Every row gives one point. Any point is a mix of the corners, with weights that add up to 1. It lies inside the corners' shape when no weight is negative. Say inside or outside, and name the corners with a negative weight.
In the rows, zero is written as 128.

Corners:
(1): [249 111  89]
(2): [ 83  84 106]
(3): [ 79 103 152]
(4): [110 134 102]
Points:
[ 66 104 126] -> outside (1)
[ 99  89 107] -> inside
[ 88  98 131] -> inside
[ 87 102 143] -> inside
[117 125 103] -> inside
[ 71 126 120] -> outside (1)
[107 121 108] -> inside

Corners:
(1): [147 168  89 111 158  87 104 171]
(2): [104 135 119 169 143 127 154 105]
(3): [107 126  56 179 106 199 108 211]
(4): [171 116 210  79 111 106 126  83]
(5): [ 98 149 109  76 164 105  96 148]
(6): [107 145 206 107 182  97 127 131]
(7): [ 76  81   7 198 128 177 149 243]
(8): [106 148 179  92 109  72 130 122]
(9): [128 160 127 109 145 134 157 154]
Points:
[111 142 118 114 156 120 119 151] -> outside (8)
[121 148 118 122 141 134 144 155] -> inside
[119 147 121 127 142 129 143 145] -> inside
[125 143 110 119 131 118 123 155] -> outside (6)
[124 140 104 111 127 115 118 168] -> outside (2, 6)
[116 139 120 118 133 123 131 165] -> outside (2)
[140 136  40 144 129 165 106 214] -> outside (2, 6, 8)
[125 136 159 105 119 104 127 129] -> inside
[108 149 118 117 148 121 128 159] -> outside (4)

Corners:
(1): [153 112  76 156 161 117 178 126  68  98  47 118]
(2): [164 117 136 142  97  63 175 119  92 118 125  66]
(3): [163  74 126 134 138  89 103 142 207 161  84  65]
(4): [152  65  85 162 118  97 183  65 114  49  99 130]
(5): [  7 105 120  62  92 205 173 171  30 141 194 145]
(6): [106 118 122 148 157  55 154 107  92  38  40 126]
(7): [144  55 154 146 140 172 118 160 130  93  93  99]
(8): [141 104 108 210 121 125 128 209 202 111 119  73]
(9): [179 152 157 134 114 149 153 221 202 134 111 139]
(10): [ 95 105 167 121  21 199 139 192  69 161 115 151]
(11): [ 86 192 100  98 148 156 138  60  72 141 137 126]
(12): [140 132  77  84 133 131  64 114  62 163 194 148]
(13): [190  65 138 201 171  64 141 110 161 137 133 117]
Points:
[129 108 135 143  94 128 146 156 110 126 112 110] -> inside
[124 130 114 112 106 166 143 156 104 134 128 127] -> outside (6, 13)
[142 119 117 127 141 107 154 110 100 119 120 116] -> outside (8, 10)
[127 131 116 127 123 125 147 138 117 128 124 121] -> outside (7)
[149  93 124 138 132 113 124 138 139 132 114 100] -> inside
[101 117 125 111 106 141 142 141 109 129 134 112] -> outside (1, 13)
